Rows are points. Any point is a mix of the corners, with weights that add up to 1. It lies inside the corners' shape when no weight is negative. Say inside or outside, and name the corners with a negative weight.
(in the rows, 100 means zero)

Corners:
(1): [113 32]
(2): [91 163]
(3): [123 73]
Points:
[99 103] => outside (3)
[109 110] => inside
[122 91] => outside (1)
[94 151] => inside
[126 52] => outside (2)
[101 85] => outside (3)
[104 106] => inside
[100 102] => outside (3)

Corners:
(1): [90 99 97 99 81 103 120 103]
(2): [105 105 111 104 80 112 114 116]
(3): [105 99 96 103 104 93 105 113]
(4): [99 116 113 108 72 97 100 125]
(5): [78 85 113 92 79 121 111 116]
(6): [114 80 85 74 86 112 85 93]
(7): [121 97 71 117 89 117 87 93]
(8): [101 104 108 107 103 92 99 91]
(9): [99 125 94 101 195 93 105 92]
Points:
[99 105 104 107 96 101 109 107] => outside (6)
[96 100 98 100 89 102 112 105] => inside
[94 90 99 92 93 114 105 100] => outside (3, 4)
[91 111 112 102 111 101 112 114] => outside (6, 7)
[108 101 99 103 79 101 100 108] => outside (5, 9)
[101 109 103 109 97 100 104 108] => outside (6)
[99 105 102 106 103 101 107 111] => outside (6)

Corners:
(1): [135 99 89 141 124 89 114 90 64 108 106 116 132 94]
(2): [121 102 86 160 93 90 163 64 25 98 71 73 66 105]
(3): [25 123 153 104 108 45 85 141 105 93 122 93 115 89]
(4): [142 107 28 145 85 82 123 95 79 39 87 59 73 122]
(5): [71 92 78 98 52 70 139 22 97 158 118 81 142 110]
(6): [93 102 179 44 138 134 80 114 74 51 125 57 119 92]
(7): [151 86 64 86 122 125 149 86 147 64 100 91 55 88]
(8): [88 112 90 61 85 105 125 121 127 98 78 110 82 132]
(9): [84 111 43 89 103 89 64 84 89 75 29 93 78 128]
(10): [29 151 132 117 111 79 89 124 135 142 122 78 139 101]
(11): [149 134 76 149 124 78 35 91 101 62 139 112 66 135]
(12): [88 117 70 102 113 90 106 86 72 91 133 90 67 114]
(13): [31 118 127 98 88 115 86 140 106 94 105 102 103 103]
(14): [135 99 80 110 125 149 86 72 130 58 124 118 92 173]
(15): [111 59 113 138 105 139 85 127 93 89 78 90 89 139]
Points:
[115 99 72 111 94 92 108 80 99 69 93 82 83 125] => outside (1, 10, 12, 13)
[99 110 91 117 109 95 108 93 81 94 103 92 96 110] => inside
[83 106 106 120 104 97 91 97 83 97 109 88 107 116] => outside (7, 8)
[87 107 96 99 104 99 104 103 108 87 104 90 102 115] => outside (2, 11)

Corners:
(1): [109 120 131 113 73 119 106 103 147 76 50 109 100 64 37 78 112 84 124 94]
(2): [98 94 71 102 167 124 43 138 125 89 133 72 108 106 115 105 80 56 94 68]
(3): [107 76 77 107 113 100 33 151 122 94 133 77 141 118 141 115 130 51 119 55]
(4): [52 73 113 78 140 72 57 152 98 85 155 97 112 99 176 89 98 82 78 33]
(5): [74 22 51 166 127 152 88 65 64 147 126 99 61 90 116 99 85 64 8 110]
(6): [115 110 94 145 48 78 128 134 102 97 76 77 103 92 83 83 66 153 106 97]
(7): [86 55 84 75 169 104 27 137 130 147 149 61 151 99 190 81 90 79 140 57]
(8): [74 51 112 106 186 63 33 150 126 111 170 69 122 117 186 89 133 51 90 70]
(9): [87 106 88 115 85 108 132 73 78 115 57 57 127 121 63 109 60 99 78 132]
(10): [125 74 77 132 117 152 116 59 87 81 93 63 56 50 90 97 96 49 36 85]
(11): [99 139 54 136 68 132 125 106 44 96 45 121 73 69 78 40 90 103 138 130]
(12): [79 67 106 130 157 124 54 139 78 96 148 66 131 63 111 83 102 68 70 66]
(13): [101 115 85 105 72 81 107 82 64 85 99 92 92 100 59 132 95 117 168 109]
(14): [123 146 161 51 79 94 74 128 124 104 87 72 129 128 54 74 78 113 127 110]
(15): [105 131 91 94 75 116 127 114 60 62 85 120 79 117 88 102 115 161 136 101]
(16): [129 134 89 101 63 109 158 108 103 123 87 109 133 101 107 105 62 108 116 128]
(17): [111 156 84 80 82 90 116 65 82 91 68 98 119 72 70 82 70 136 70 126]
(18): [115 128 93 73 85 62 107 121 78 158 60 93 135 129 49 94 85 144 126 102]
(19): [115 49 58 120 118 114 119 71 83 103 123 110 97 104 93 62 83 88 57 82]
(20): [118 110 98 68 67 84 125 126 86 53 77 109 110 85 105 138 74 136 139 135]
(21): [90 126 62 88 63 96 128 131 91 125 90 86 103 99 54 73 99 137 123 132]
Points:
[100 100 92 107 100 105 96 113 97 94 101 86 107 96 97 92 90 98 103 98] => outside (18)
[95 92 88 99 120 107 78 112 98 110 102 84 110 91 102 82 93 84 88 92] => outside (6, 13, 15, 16)
[97 83 88 122 111 119 89 109 100 102 109 83 101 87 104 84 89 73 65 98] => outside (7, 13, 15, 18)
[91 89 93 100 115 99 78 118 105 110 113 76 114 105 102 91 96 95 97 86] => outside (11, 16, 20)
[106 99 84 109 102 107 101 99 87 97 99 92 101 99 83 97 96 94 103 106] => outside (4, 6, 7)
[98 76 96 111 112 104 85 110 95 105 106 77 106 88 96 86 94 83 89 86] => outside (2, 15, 16, 17)
